Every row gives one point. To make a cloud, some directions were put in groups of two or more. Within a group, all points are equally far from the middle, so they leave a hole (a ring in 2 directions, a hollow ball in 3). The other directions are filled evenly. Then the cloud was stretched, turned, moved and blurred a little. Count the holes, and give their numbers of directions, smallest first.
In the rows, zero is written as 128.

Cloud (13 x 2):
[[123  89]
 [ 99  89]
 [160 124]
 [120 179]
 [137 181]
 [165 156]
 [165 156]
 [165 155]
 [151 177]
 [121 179]
 [151 177]
 [165 144]
 [112 176]]
Holes: 1 (2)

Cloud (21 x 3):
[[164 161  75]
 [ 81 159 111]
 [122 156 134]
 [ 78 115 122]
 [ 94 107 117]
 [111 159 118]
 [146 100 173]
 [ 91 159 150]
 [ 86 175  98]
 [168 148 103]
 [136 137 111]
 [ 79 121 147]
 [115 190 137]
 [101 193 102]
 [ 75 173 104]
 [ 82 157  87]
 [147 143 176]
 [159 163  73]
 [134  68 172]
 [ 90 194 150]
 [124 125 143]]
Holes: 0

Cloud (52 x 6):
[[161 214 196 109  90 176]
 [169 102 179 150 154 155]
 [ 74  98 128 100 171 117]
 [112 131 143 135  60 120]
 [117 127 147 107 168 135]
 [150 121 137 119 137 194]
 [178 163 108 106 102 127]
 [166 190 158 148  58 178]
 [144 177 136 131 115 188]
 [160 132 127 103 122  64]
 [139 106 122 166 132 145]
 [139 125  96 111 100  67]
 [105 140  83  89 153 128]
 [180 168 192  90 112 180]
 [160 191 175  79  80 119]
 [189 137 186 109 118 139]
 [136 124 225  91 141 160]
 [148 187 137 108 126 137]
 [132 158  73 120 131 143]
 [224 177 172 138  68 155]
 [ 95  95 125 144 188 152]
 [147  91 161  92 123 133]
 [190 177 141  91  91 117]
 [184 151 177 143  94 102]
 [116 103  94 101 150 119]
 [118 148 183 129 123 115]
 [ 88 109  97  67 133 140]
 [192 163 139 146  99 140]
 [112 123 121 110 134  62]
 [184 122 186  81 143 115]
 [114 144 100 134 146  83]
 [134 151 143 123 170 132]
 [184 172 155 120 130 174]
 [154 169 146 145 144 172]
 [189 111 147  85 110 173]
 [102 118 144 106 151 133]
 [180 169  76  90 138  95]
 [119 165  79 131 136 126]
 [134 105 144 111  65  81]
 [154  99 125 128 195 131]
 [173 139 170 129 145 109]
 [181  98 161 106 127 158]
 [137 155 176 128 113 180]
 [122 177  85  78 146 115]
 [106 150 176 145 150 121]
 [187 159 137 165  87 141]
 [195 110 190 179 119 149]
 [157  93 153 102 120 107]
 [161 109 198 104 139 113]
 [ 96 133 134 132  80 124]
 [132 190 202 111 109 114]
 [129  94  97 151 103  82]]
Holes: 0

Cloud (80 x 8):
[[205 103  99 142 127 145 120 148]
 [ 98 113  96  48 156 195 113 124]
 [168 102 164 132 166  46 143 152]
 [116 160  97  94 142 121 137 137]
 [128 161 121 146 166  80 136 108]
 [153 123  99 122 138 131  93 172]
 [ 90 166 137 126 154  93  99 127]
 [154  94 105 157 115 117  91 125]
 [136 232  99 167 150 155 112 106]
 [139  81 141 114 106 135  90  80]
 [130 135  92   7 138 198 127 112]
 [124  66 121  36 129  97 145 151]
 [138 202 148 129 117 111 155  86]
 [141  65 125 119 121 105 142  90]
 [127  69 101 128 146  80 143 129]
 [149 160 134 134 106 128  57 122]
 [118 195  84  88 155 158  90  77]
 [125 141  83 130 181 169 165 107]
 [143 216  81 121 144 122 136 151]
 [138 138  93 142 105 203  90  72]
 [ 81  85 121  82 152  96 112 129]
 [136  85 114 100 160 173  81  77]
 [118 152 129  82  85 154 121 158]
 [121 123  99 122 136 134 139 124]
 [161 133 133  80 181 138 153 117]
 [136 118  93 132 156 124 120 109]
 [166 173  85 152  90 125 112  77]
 [115 114 141 163 133 143 154 108]
 [138 197 126 132 148 130 130  86]
 [ 94 160 110  89 148 121 150 132]
 [105  73 129  91 134 186 120 134]
 [166 191 137 129 174 111 144 181]
 [145 149 114  81 171 161  90 122]
 [126  91 119 120 141 181  76 148]
 [123 119 102 169 199 139 101  87]
 [137 102 107 162 159 155 115  58]
 [ 77 124 158 114 118 117 158 169]
 [123 199 120 146 167 113 126  73]
 [138  69 113 111 183  79 168 128]
 [130 174 112 104 121 135 188 133]
 [190 178  99  82 146  76 158 116]
 [152 124 164 115  92 103 119 117]
 [108 119 154  94 178 126 182 131]
 [159 137 159  67  89 129 111 146]
 [139 155 164 102 135 115  83  96]
 [112 113 120  97 135 117 154 104]
 [161 133 154 103 170 121 141 107]
 [186 194 145 113 154  66 163 106]
 [153 134 112 120 121 165  69 113]
 [183 197 157 108 144 180  99 126]
 [167 115 169 114  91 155 110 132]
 [127 110 108  64 134 146 151 152]
 [135 138  98 148 121 137 129  74]
 [ 82 185 128  77 145 172 134 100]
 [191 174 112 125 140 163 112  78]
 [111 124  83 124 115 124 110 154]
 [ 88  98 123 134 115 124  81 104]
 [ 95 127 152  55 130 158 133  85]
 [ 53 112 113  97 123 144 121  91]
 [109 170 130  77 106 115 143 108]
 [157  68 176 116 141 154  95  72]
 [141 117 176 140 135 118 141  89]
 [147 113 110 133 173 114  98 180]
 [137 147 125 119 131 114  83  67]
 [117  86  93 177  94 122 131 105]
 [179  76  98 129 102 190 106 111]
 [184 140  95 129 187 136 115  94]
 [112 100 141 100 118 154  86 104]
 [102 149 176 134 165  64 136 101]
 [203 148 154 102 149 159 149 121]
 [105  60 134 136 108 112 112  98]
 [144  71 155  97 101 196 103 144]
 [111  96 140  80 125 141 123 146]
 [144 168 147 111 104 168 120 130]
 [126 120  92 118 149 102 178 150]
 [153 103 119 129 139 103  84 115]
 [101 138 124 158 157 104 171 114]
 [162 111 138 153 139  87  85 113]
 [152  61 152  65 146 181 131 138]
 [116  99 102  63 155 107 175 138]]
Holes: 0
